Every row gives one point. Each copy is the shape, with its points in the same order, turned, moved and blurred by noise. Is it also mirrored, or only turned?

Shape, 7 rows:
[[ 55 -54]
 [ 38   6]
 [-20 -57]
 [-53  14]
 [ -6  55]
 [ 23  22]
 [-76 -19]]
Copy 1 (7 x 2):
[[-54 -39]
 [-35  24]
 [ 18 -42]
 [ 57  18]
 [  7  71]
 [-17  30]
 [ 73  -8]]
Copy 1 is: mirrored
Copy 2 (7 x 2):
[[  31  -47]
 [  14    9]
 [ -46  -54]
 [ -80   22]
 [ -28   59]
 [  -6   25]
 [-100  -15]]
Copy 2 is: only turned

Shape (9 x 3):
[[ -8 -10 -38]
 [ 15  -1   5]
 [-63   1 -13]
 [ 37 -28  -9]
 [ 16 -44 105]
 [ 45 -70 -13]
 [ -8 -67 -41]
 [-60 -66 -11]
 [ 28  57  22]]
Copy 1:
[[ -29   30   -7]
 [  17   -8  -19]
 [ -55    2  -50]
 [  12  -10   24]
 [  41 -117  -31]
 [  -2  -18   50]
 [ -51   -3   41]
 [ -84  -35   -5]
 [  53    6  -53]]
Copy 1 is: mirrored
Copy 2:
[[  4  15 -25]
 [  7 -10  27]
 [-53  35 -22]
 [ 51   7  17]
 [  8  28 121]
 [ 69  32  23]
 [ 33  65 -14]
 [-24  81  10]
 [ -6 -65  48]]
Copy 2 is: mirrored
Copy 3, 9 rows:
[[ -38   19  -38]
 [ -10   -3   -5]
 [ -77   41    2]
 [ -10  -30  -30]
 [ -24  -77   72]
 [ -21  -64  -51]
 [ -76  -21  -60]
 [-114  -10  -16]
 [  32   34   26]]
Copy 3 is: only turned

Shape, 7 rows:
[[ -4  33 -46 -16]
 [ 49 -25  47 -24]
 [-15  75  51 -42]
 [-22  53  37   9]
 [-17 -51 -62  -5]
 [-70 -30  -9  52]
 [-54  15  40 -46]]
Copy 1:
[[ -1  20 -35  34]
 [-16 -12  12 -64]
 [-22  91  39  -5]
 [-47  45  30  21]
 [ 31 -59 -24  37]
 [-23 -52  48  73]
 [ 23  39  59  13]]
Copy 1 is: mirrored
Copy 2:
[[ 10 -12  73  23]
 [ -8  43  -8 -41]
 [-43  89  79  21]
 [-37  53  41  51]
 [-14 -71  29 -10]
 [-74 -49   4  63]
 [-83  30  57   3]]
Copy 2 is: mirrored

Shape (8 x 4):
[[ -30 -121   -5   32]
 [  44  -53  -29  -15]
 [  29   40  -31    3]
 [  61   45    6   18]
 [  -7   37   -7  -12]
 [  54  -20    9   -7]
 [ -25   14   13   32]
 [  -8  -74   10  -21]]
Copy 1 (8 x 4):
[[ -23 -102  -39   45]
 [  56  -47  -37  -26]
 [  63   12   29  -21]
 [  88   42    5   11]
 [  21   21   27  -24]
 [  55   -5  -48   -5]
 [   3    3   37   32]
 [ -11  -46  -52    1]]
Copy 1 is: mirrored
Copy 2 (8 x 4):
[[ -81 -106   22   34]
 [  21  -73   -3    7]
 [  28   19  -27   15]
 [  48   33   18   18]
 [  -6   27  -25  -14]
 [  31  -32   29   -3]
 [ -44   21    7   17]
 [ -41  -75   15  -23]]
Copy 2 is: only turned

Shape, 9 rows:
[[ 14  -5 -14  38  22  25]
 [ 28  -4  15  37  86 -15]
 [-28 -48  60  -4 -38  69]
 [-30 -48  20   1 -32  76]
 [  8  -6 -51 -10 -19 -19]
 [ 34 -65  36  33  62  20]
 [ 32  25 -29 -19 -32  -7]
 [  5  10 -26  33 -19 -39]
 [-29  -6 -13 -45 -24  18]]
Copy 1 (9 x 6):
[[ 19  30 -11  51   1 -25]
 [ 40   4  16  71  80 -15]
 [  3 -23  50  15 -74 -15]
 [-15 -19  24  18 -72 -29]
 [ 18  27 -62  -1   3  14]
 [ 52 -45  24  67  23 -46]
 [ 35  54 -35 -21   5   3]
 [ 47  37 -35  27   4  43]
 [-22   8 -14 -27 -19  12]]
Copy 1 is: mirrored
Copy 2 (9 x 6):
[[  1   8 -18   5  45  42]
 [ 14  31 -22 -10 101 -11]
 [-67 -52  53 -46  25  61]
 [-65 -46  20 -37  15  73]
 [ 33  -9 -36 -29 -19  23]
 [ -5 -32  -8 -30 121  25]
 [ 48  13   1 -31 -21  39]
 [ 32  -8 -12  18  -8  -1]
 [-23  -5  -2 -63 -27  29]]
Copy 2 is: only turned
Copy 3, 9 rows:
[[ -1 -15  22  13  41  10]
 [ 52  22   5   7  43  56]
 [-36 -72  91  11 -45  30]
 [-52 -78  62  10 -19  24]
 [ -5 -29 -36  -4 -12 -26]
 [ 59 -48  45   3  31  64]
 [-14  -2 -10 -32 -12 -46]
 [ 15   1 -16  32  -8 -35]
 [-46 -33   1 -14 -45   9]]
Copy 3 is: mirrored

Shape (13 x 8):
[[ 69  36   0 -11  24 -72  -5 -14]
 [ 69  -3  47 -25 -10  18 -19 -44]
 [  9  32  -3  21 -37  77 -20  50]
 [ 37 -63 -64  -1 -56   2  49 -23]
 [ 56 -40 -30 -70 -33  42  13  23]
 [ 46 -65 -48  79 -80 -64  25 -47]
 [-21  10  -7 -64 102   4 -49 -58]
 [-67 -57 -39 -66 -49 -18  -1 -23]
 [-26  34  31  12  -4 -24  13  10]
 [-11  48 -12  27 -39  74  15  41]
 [-10  55  45 -23  79  16  51 -56]
 [ 65 -64  15  41  43  15 -31  22]
 [ 77  14  29 -27  28 -13 -38  18]]
Copy 1 (13 x 8):
[[  61   61    6   51   24  -13   14  -46]
 [  44  -24   16  -27    9   28    9  -67]
 [   2  -14   26   16  -62   84  -17   21]
 [  21  -66  -49   33  -61  -33   33   -4]
 [  24  -68   15   27  -66   -7  -48  -47]
 [  61  -32  -92    5  -11  -45   69   51]
 [ -72   34    5   40   54   -1  -35 -105]
 [ -64   -2  -26  -16  -51  -77  -29   -9]
 [ -10   49   50   13   -2    3   20   12]
 [ -20    2   28   28  -81   91   14   24]
 [ -51   29   79   50   32   19   69  -85]
 [  36  -63   -1   51   65   35  -28    9]
 [  60    6   31   32   29   18  -37  -45]]
Copy 1 is: mirrored
Copy 2 (13 x 8):
[[  97   32   16   18   34  -22  -37  -43]
 [  49  -28   39  -11  -27   44  -15  -54]
 [  -6   49  -11   22  -59   59   10   52]
 [  44  -32  -92  -47  -27  -27   17  -14]
 [  56  -27  -18  -64  -18   27   32   38]
 [  63  -24 -114   10  -64  -58  -42  -69]
 [ -12  -16   56  -27  110   28  -50  -14]
 [ -34  -12  -18  -95  -10  -69  -29   24]
 [   0   42   26   35  -11  -33   -2   -7]
 [ -13   67  -25   23  -48   45   28   38]
 [ -19   18   56   32   74   10   43  -62]
 [  52  -74  -14   58  -12   35  -41   18]
 [  85    0   53   19    8   32  -28   10]]
Copy 2 is: only turned

Shape (12 x 8):
[[  0   6 -40  50 -62  39  28  48]
 [-71   0  56 -46 -11 -71 -35 -25]
 [-62 -22  57   9 -62 -62  73  51]
 [ 34 -28  39  81  34 -35 -21 -35]
 [-76  -8 -37  98 -29  -2  -8  68]
 [ 48  46  25  -5  70  28 -17  -1]
 [ 44 -24  -6  61  30 -59   1 -62]
 [-23 -59   7 -13 -21   3 -17  40]
 [ 38  76  -3  33   9  24 -48  42]
 [-74 -60  47  36 -62 -14  73 -41]
 [ -8   1  46  -2  17  14   6 -31]
 [-16  15  23 -34  66   0  32 -52]]
Copy 1:
[[-14 -44 -60  32 -68  23  26 -13]
 [-29  19  70 -86  27  30 -34  -2]
 [-23 -81   8 -68  17  89  30 -31]
 [104 -16  20  30  28  -5  -4  -6]
 [-21 -45 -90  23   1  55 -37  -9]
 [ 47  53  25  21 -11 -19  54  67]
 [ 94  -2  16  -2  35 -47  17 -38]
 [-15 -82  24  -8 -11 -10  -8  34]
 [ 57  46 -33  17 -76  22  10  54]
 [-35 -75  47  -2  27  49  23 -91]
 [  8   8  59   8   1   3  28   1]
 [-17  48  51 -12  29 -38  65  11]]
Copy 1 is: mirrored
Copy 2 (12 x 8):
[[ 12 -37 -15  45 -33  32  74  47]
 [-83   8  18 -81 -14 -33 -45 -21]
 [-43 -72  72 -64 -87 -38  41  14]
 [ -9 -37  35  79 -21 -32 -43 -55]
 [-70 -98  -1  50 -18  -4  41  63]
 [ 19  54  46  34  37  17 -32  11]
 [  1 -11 -18  62 -15 -62 -37 -54]
 [-10 -66   9 -41  -1  10  -3 -18]
 [ 23  25   9  56   6  44 -36  58]
 [-66 -55  33 -18 -63 -13  73 -84]
 [-31  14  36  12   2   9  -2 -52]
 [ -2  62  46  -1  39 -20   9 -59]]
Copy 2 is: only turned
Copy 3, 12 rows:
[[  0  60 -53  -6 -85  28   0  33]
 [-49 -18  96 -30 -13 -78  12  40]
 [ 13  26  34 -12 -87 -62 101  58]
 [ 30  34  26 -44  10 -20   4 -79]
 [-39 107 -54 -64 -41 -20  37  38]
 [ 52   6  25   7  51  26 -52  15]
 [ 19  -3  -4 -15   4 -48  -5 -93]
 [-14 -12  12 -70 -50  14  23  41]
 [ 39  69  -2 -16  -1   8 -87  38]
 [-48  21  41  13 -77 -14 113 -18]
 [ -1   4  53   8   2  13   8   1]
 [ -6 -35  36  39  53  -3  14  10]]
Copy 3 is: mirrored
Copy 4, 12 rows:
[[ -20  -33  -20   33  -82   18   40  -27]
 [ -30   95   53   -1   34  -54  -11  -84]
 [ -77   -3   49   35    1  -92   71  -45]
 [  -4  -16  -20   70   56  -14  -75  -34]
 [-113    5  -42   49  -77   -9   -5  -31]
 [  35   45    1   15   33   26  -35   58]
 [  31    7  -53   81   60  -12  -42  -51]
 [ -31   -5   -1  -38  -13  -34   -5  -42]
 [  16   40    5   41  -56   10  -47   42]
 [ -78  -43   39   42   50   -4   58 -107]
 [   2   23   37   13   54   20   -4  -29]
 [  12   61    7   17   91   24   17   -5]]
Copy 4 is: only turned

Shape:
[[ -12  -53  -49   -9  -30   83   88  -43   -8]
 [  68  -25   -8   28   26  -20    3   31   -1]
 [  49  -32   24  -25   47    1  -45   32   13]
 [  -9  -41   33   52   20   14  -16   68   76]
 [ -29   33   31  -66   19  -10  -13  -36  -14]
 [  18   43   73    0   18   24    6  -44  -26]
 [  29  -33  -38   58   36   15 -115   43  -18]
 [   4   -8  -50   -3  -22    3   81  -45  -34]
 [ -11  -24  -49   39    3   34   88  -43  -15]
 [  27   13  -71  -16   42   47   78  -46  -32]
 [  17   29   80  -52    0   29    3    9  -34]
 [  14   68   63  -59   -6   55   -7  -13  -26]
 [  31  -60   26   10   19    2  -81   -2  -50]
 [  48  -20  -52    3   28   35   74  -99   23]
 [  22    7  -65   -9  -70   41   80  -73    9]]
Copy 1 (15 x 9):
[[ -9  26 -30  55 -12  15 121 -22 -71]
 [ 27   9 -41  11 -40 -10 -17  54  -9]
 [ 28 -38 -24 -48  16   9 -27  41 -12]
 [-34 -33 -33   6  18 -13 -15  34  65]
 [ 28 -16  62 -42   3 -46  15 -40 -47]
 [ 55  27  74  24  23 -13   7  -4 -20]
 [-40 -20 -34 -27  -6  71 -99  30 -40]
 [ -3  37 -17  57 -63 -26  65 -14 -77]
 [-16  52 -33  67  -1 -15  69  -4 -57]
 [ 15  94 -23  12   3 -16  63 -14 -89]
 [ 51  -5  86 -33  -3   2  36  15 -14]
 [ 67  43  91 -47   9  16  37 -26  -8]
 [ 25 -53  12  -8 -13  39 -55  46 -70]
 [ 42  66 -74  63  14 -14  65 -48 -63]
 [ 23  58 -23  58 -44  22 105 -76 -43]]
Copy 1 is: only turned
Copy 2:
[[ -4 -68 -50 -14 -10  44  73  63 -27]
 [ 48 -26  36 -36  56 -14   7 -11  29]
 [-16  -4  57 -88  84   4  -9 -17  -4]
 [-43 -59 114   0  57 -20  -1  15  42]
 [-38  82  10 -39  19  -1  15  15 -56]
 [ 20  34  34  11  39  13   7 -15 -84]
 [-21 -31  34 -37  52  41 -59 -83  78]
 [ 45 -15 -45  -6 -14   1  54  47  -6]
 [ 19 -53 -45  20  17  -4  69  35   0]
 [ 50  -3 -60 -13  46  43  79  37 -11]
 [  5  48  60 -45  14  20  25 -13 -91]
 [ 10  69  58 -25  27  62  30  11 -91]
 [-21 -19  18 -65  44  -5 -44 -74 -15]
 [ 47 -43 -74  13  72  22  41  70 -25]
 [ 58 -34 -44   4 -26  43  33  95 -31]]
Copy 2 is: mirrored

Shape (15 x 11):
[[  9 -17 -62 -53 -27 -44 -27 -18  60 -65 -10]
 [  8  55   6  -5 -35  32  -9  42  38  33  40]
 [ 38  34  25  49 -36  -6  -7 -34  57  37  39]
 [-25  55 -57 -41  14 -15 -67 -11  31 -17  21]
 [-27  39  43 -67 -69 -39 -37  44  16  -3 -23]
 [ 45 -27 -42  37  18  -2   4  76  29  37   8]
 [-51 -19  38 -34  14  25   5 -29 -34 -24  16]
 [-47  61   8  23 -66 -32  31 -16  41  14 -28]
 [-37  -5  47  38  37 -36  -3  -1 -29   6  25]
 [  3 -25  34 -64 -46  32 -18  -4  54  -5 -30]
 [ 13  17 -56  41 -69 -31 -50  25  -7  -1 -17]
 [ -2   2 -28  13  32  31  43  18  -8  56  20]
 [-12  -1 -20 -69  -9  -3 -32  23 -15  16  76]
 [-23  20   6  38 -48  42  38 -42 -24 -67  12]
 [-54 -44 -34 -16   5  30 -65 -22  38 -50  50]]
Copy 1, 15 rows:
[[-60 -31 -22 -79  -2 -20 -66  42 -11  15  -1]
 [  6  18   9  52 -47 -12  -8  28 -37  55   3]
 [-37 -14 -10  69 -88 -47  -5  15   9  -3  12]
 [-40  42 -29  -1  11 -11 -94   0 -16  31   0]
 [ -9 -13  73  12   0 -46 -70  54 -82  14 -13]
 [ 66 -61 -56  22 -27  17   3  33 -18  17  -9]
 [  1  22  49 -21  43 -37  14 -48  -9 -17  15]
 [-73  -1  26  72   2 -36   4  70 -25 -15 -22]
 [ 24 -16   4  52  34 -50  -6 -30   1 -48  40]
 [ -7 -28  80 -39 -32 -30 -17  13 -15  20 -37]
 [-34 -36 -26  23 -35  40 -42  44 -68 -26  18]
 [ 33   0 -40  39   3  -2  44 -27  -9  20 -26]
 [ 13  -9  -8 -17  10 -30 -35 -48 -63  69  27]
 [-52  41  28  -8  -5 -12  59  28 -14 -46  46]
 [-42  -6  21 -42  18  27 -43 -30  38  38  57]]
Copy 1 is: only turned
Copy 2, 15 rows:
[[-19 -43 -95  17 -15 -19 -57 -18  20 -68 -10]
 [  6  13 -14  28 -58  65   3  42  -8  18   9]
 [ 52  40 -20  54 -51  30  -8 -29  36  35  22]
 [-15  33 -89  -8 -12  -9 -83  53  -7 -16  -4]
 [ 22 -39  -9 -31 -82  -2 -43  15 -48 -19 -49]
 [ 47 -34 -27  15  20  31  45  48  49  -5  57]
 [-24  35  49  23  28   6 -39  -4 -39 -59  -8]
 [ -8 -18 -10  32 -37 -25 -16 -18  -5  65 -60]
 [ 28  49  54  17  15 -51 -12  15   1 -23  13]
 [  5 -37   1   2 -27  71 -48 -30   4 -51 -37]
 [ 69 -52 -59  56  -3 -16 -50  41 -12  24   8]
 [-18  16  11  17  55  36  25  30   8  24  46]
 [-28  -1 -11  -2 -29  22 -57  44 -32 -36  69]
 [-11  24   4 121  11  -9 -20 -17 -43 -22 -26]
 [-30  25 -20  56   4  11 -95  40  45 -81   3]]
Copy 2 is: only turned

Shape (15 x 11):
[[-52  27  43   7  24 -27 -21  55  28  35 -28]
 [-31  41 -25  35 -32   7 -35  35  46  86  41]
 [  9   8  -3   1 -42 -17 -42  -2 -33 -31  -1]
 [-51  19   4 -43  23 -70 -18  17  69  10  29]
 [ 37  95 -46  41 -24  -6  16  56  49  16  46]
 [-31 -61  55 -44   0 -20 -34  62  29  72 -59]
 [ 25  27 -16  54 -35  32  32  10 -30  38  87]
 [-13 -23  43  -1 -42  32 -13 -20 -45 -25  -7]
 [ 18 -37  51 -50 -42  47  10 -19 -47 -86  11]
 [-24   5  24 -45 -33  65 -34  22 -28 -43  19]
 [-48 -28  65  10  56 -32 -83  71  64  30  -1]
 [  1  63 -73  19  -3  -4  23  45 -42  27  61]
 [ -9 -42  -1   5  24  64 -33 -17  18 -31 -17]
 [-33  30   6   2 -40  18  36 -16 -27 -50   8]
 [ 32  13  47 -31  -7  69 -21 -50 -59 -12   2]]
Copy 1:
[[ 28   5  59  52  15 -43  12   9 -72  33 -19]
 [  6  37  57  65 -17  46 -24  67 -34  53 -69]
 [-27 -16 -30  -9  17  17 -22  11 -11  33 -33]
 [ -6  54  38  43 -23 -88 -19  12 -24  14 -40]
 [ 22  -2 -11 111 -44  27  -1  97   5  -9 -65]
 [ 46  30  66 -10  30 -24  53 -63 -55  52 -64]
 [-10   2   2  66 -45  82  20  57  45  56  -8]
 [-20 -29  10 -45  -3  38   5 -16   3  34  30]
 [-20 -49 -26 -74 -43  18  20 -24  41   1  34]
 [  4 -40   5 -69 -28   3  -6  38  -5  34  20]
 [ 60   1  94  41  23 -79 -38 -14 -24  70 -47]
 [-23  24 -40  62 -19  25  37 115   4  50 -13]
 [ 17   7  38 -39  48  14 -12  13  46  -6  22]
 [-46 -28  -7   6 -42  29  25  32  -3 -11  18]
 [ 33   7 -44 -50  -2  58  -5 -14  10  29  67]]
Copy 1 is: only turned
Copy 2, 15 rows:
[[   0   38    5   50  -61   32    9    2  -19  -23  -93]
 [  37   60  -40  -36  -50   76    3   30   25   35  -61]
 [  81   22  -48   23   -4  -14   -3  -26    5  -48  -13]
 [ -35   19  -53    1  -82  -13   16   29  -40   -4  -33]
 [   7   17  -27 -116  -36   35   16  -29   34  -24  -64]
 [   6   -2   -8  121  -62   39   32   51   24   -7  -56]
 [  77   -6   -2  -73    6   45  -48  -24   27   36  -20]
 [  90   25   13   56   -4  -20  -29  -37   10  -13   13]
 [  80   -3   31   48  -15  -47  -35  -53   24  -45   76]
 [  65   38   23   32  -47   31  -22  -36   -3  -53   51]
 [ -41   43  -21   77  -56   34  -42   60   -7  -36  -91]
 [  49  -17  -30  -86  -13   80   -1  -53  -24   -3  -34]
 [  -3   57    5   56   34   20  -25  -24   18  -23   42]
 [  57   27    1    4  -23  -22   -4  -84  -13    2    6]
 [  91   30   61   25   38  -10  -12   -6  -10  -36   49]]
Copy 2 is: mirrored
Copy 3, 15 rows:
[[ 55  24 -20  21 -46  76  69   3  59 -17  10]
 [ 59 -34 -46  63  -3  57  -9  25  51 -38  69]
 [  4  27  10   7 -42  -1 -16  31 -12   0   1]
 [ 18 -18 -73 -21 -70  55  42 -46  39   3  37]
 [ 29 -60  -8  24 -25 -16 -16   8  88 -95  42]
 [107  27 -59 -14 -31 105  48  28  23  32 -45]
 [ 61 -48  45  14  35 -21 -19  27  23 -24  77]
 [ 22  14  55  11  -8  30   7  24 -33  38 -16]
 [ 11  -8  87 -42 -22  14 -11 -12 -65  28 -49]
 [ 16   9  58  -7 -20  72 -20  -8 -44 -24  -9]
 [110  33 -63  35 -79  78  85 -31   2 -19  11]
 [ 17  -4   3 -27  29  -7 -13  28  52 -74  86]
 [ 27   7  -4  35  25  26  32 -33 -53 -11 -41]
 [-33 -22  62  -5  -7  20  20  13   8   4  11]
 [ 30  39  76  11  19  17 -44 -32 -15  33 -23]]
Copy 3 is: mirrored
Copy 4, 15 rows:
[[ -2  33 -40   4  58 -31  -9  30  37  52 -79]
 [-14  20 -56  -3   1  45 -37  -3  88  79 -24]
 [ 27   1 -29  56 -34 -17 -47   7   8 -11 -20]
 [ 23  63 -55 -19  42 -61   8 -24  56  18 -12]
 [ 27  57  18  60  -3  49 -18 -55 103  65 -30]
 [ 32 -41 -75 -35  84 -14  14  77  31  15 -60]
 [-30  12   9  72 -13  64 -19  -9  27  62  41]
 [-28 -24 -36  63 -14  -3 -19  26 -30 -36 -20]
 [ 13  -9 -47  98  -4  10  22  10 -62 -80  -3]
 [ 10  28 -78  66 -13  29   5  10 -43 -15 -32]
 [ 13  60 -82 -23 118 -18 -53  56  27  25 -57]
 [ 23  46  25  32 -43  32   5  -8  29  99  13]
 [-19  19 -29  -2  18  49 -27   9 -33 -62 -49]
 [-33  22 -10  77 -39 -16  25  -8  -5 -16 -21]
 [ -9 -48 -43  63   0  25 -18 -35 -76 -12 -21]]
Copy 4 is: mirrored

Shape:
[[-15  -2 -10 -26   1  10 -18 -33  -3  33  28 -21]
 [-19  -8  15 -24 -21  -7   8 -14 -30  -1 -49  13]
 [-17 -12 -14  -2  33 -16  -5 -19 -18  17  28 101]
 [-14   2 -13 -34  22  18  -6 -25  10  22 -24  -7]
 [ 17 -22  19 -31  43  24 -15  13   0  27  10 -17]
 [ -6   4 -12  51  37   2 -14 121   8  23  25  30]
 [  1   9   4 -20  -9  25  14  19 -31  10  13   2]
 [ 46 -56 -17 -34  33 -25   2 -19 -45 -56   3 -17]
 [ 11   2 -12  48  12  -4  73  11 -43  -9  11  -3]
 [ 87   7  23 -17  -4 -31 -15  61 -29  33   3   6]
 [-18   5  -9 -21  -5  16 -12 -22  -3  14  25  24]
 [-22 -14   9 -34  10 -21  -1  10 -17  48  -9  25]
 [ -8 -43  -2   8  11  -3  37  35 -29  45  28  -2]
 [-17 -67   0  26  25  23 -14 -16   9 -17 -28  15]
 [-21  -8  18  14 -14   9  10 -34  -3  19 -49  28]
 [ -6  -6 -24 -31 -11   3   2 -12   9  47   0  11]
 [ -9   0 -14 -33  -4  20  16  -1  14  21  20  59]
 [-15  -9  35 -15  -4 -29  28  11   5 -27 -12 -12]]
Copy 1, 18 rows:
[[-13  25   4 -47  11  10  11 -35  -6   7  14   3]
 [-27  25   7 -13 -26 -14  30 -24 -15 -33 -58  37]
 [ 18  -8   1 -37  19 -37 -13  22 -24  12  -2  94]
 [-18  52  -3 -34  23  -3  25 -11  11 -13 -29  14]
 [-15  23  46 -51  23  14   9  15 -12  -4 -22 -17]
 [-13 -40  10  46  22  29 -14  92 -19  43 -21  -7]
 [  5  10   8 -20 -13  39  14   0 -28 -12 -24  14]
 [ 22 -23  20 -53   0 -48   8  -3 -28 -89 -17 -25]
 [ 39 -57   0   9  11  33  18 -18   6 -33 -55  24]
 [ 36  -7  63 -13 -62  -9   3  38 -12  27 -32 -34]
 [ -7  27  -3 -30   2   4   3  -9 -12  -5  10  39]
 [-30  11   7 -46 -12  -9  10  10 -16  27 -45  28]
 [-13 -51  16 -38  10  33  31   4 -22  19 -37  11]
 [-37  -5  34   0  54 -25  35   0  -9 -50 -17  40]
 [-29  25  25   1   2  -8  34 -27   8 -12 -44  67]
 [-13  24  -7 -44  -8   1  43  -5   5  20  -6  20]
 [  1  22  -7 -41  -9  15  22  29  -5   4   3  62]
 [-41 -10  12 -22 -33  11  -7  -5  13 -49 -42  12]]
Copy 1 is: mirrored
Copy 2, 18 rows:
[[ -1  28  27 -17  -5   8 -22  -7 -32  47  40 -13]
 [ -7 -13  19 -34 -12   3  -4  -9   0   3 -41  -3]
 [  6 -38  38  19  47  15  21 -36 -12  48  30  55]
 [ -8  34   9 -29  24   8 -11 -19   3  39  -2  -5]
 [-12  20  20 -31  55   1  -1  38 -16  35  18 -25]
 [  5 -24 -27  25  41 -38   4  95  20  25  55  51]
 [ -6  10   6 -21  -1  11   1  20 -29  -8  19  15]
 [ 15 -53  20 -45  60 -17 -28 -21 -51  -9   5 -52]
 [ 18 -28 -55  16   5   3  26  -1 -53 -35  23  -1]
 [ 66 -10  38 -27  19 -33  37  69  -2 -10  21 -17]
 [ -3  10  32 -10   2  18 -20 -14 -12  23  31  19]
 [-13  -5  25 -26  11 -14  28   1  -7  49  -2  17]
 [-15 -28 -21 -19   8  -6  38  40 -35  30  37   2]
 [-23 -48 -19   4  50  35 -37  -2  14  48 -16 -18]
 [  5  -2  -2   2  -6  36   0 -25  10  28 -32   9]
 [  7  15  12 -37  -2   4   6 -16   6  47  30   8]
 [-10   3  26 -25  27  28  15 -19  15  19  47  44]
 [-27  -6   9   6   0 -24  12  -2   7 -16  -7 -34]]
Copy 2 is: only turned
Copy 3 (18 x 12):
[[  2  12   9 -34  12  12 -29 -27  -9   1  48 -22]
 [-29   0 -14 -29  -2  -8 -13  21 -46   2 -25 -28]
 [-14  18 -14 -45  42 -10  17   0 -53  52  25  68]
 [-22  14   9 -40  17  12 -51   2   1   5   3 -10]
 [ 14  11  43 -15  52  21 -26  22  -6 -14  21  -8]
 [ -3 -29  21  60  25 -27   1  80  15  12  57  71]
 [ -4   2   8   0  -3  13 -12  13 -36 -32  18   9]
 [ 33  -3 -53 -28  83  14  15   1  -6 -38 -23 -18]
 [-34 -40 -16  47  20  16  24 -24 -19 -21 -11  30]
 [ 47 -48  36  11  51 -53 -22  34 -55 -50  13  12]
 [  2  20  -1 -34  -5   4 -16  -9 -26  10  31  13]
 [-35  -9  21 -41  29 -13 -12  25 -44   6  30  -2]
 [-26 -48  19   5  35  28  21  16 -25 -10  44   7]
 [  3  -1 -14  -9  34  35   5  28   9  63 -19 -15]
 [-32  -6   9 -16  -9  -1 -19   0 -39  48 -30 -16]
 [-10 -21  15 -50   2   3 -39  -4 -19   7  30   4]
 [ -5   2  15 -54  -8   9  -9   8 -29   9  17  51]
 [-19  -3  10 -16   6 -24  30  16   4 -23 -20 -27]]
Copy 3 is: mirrored
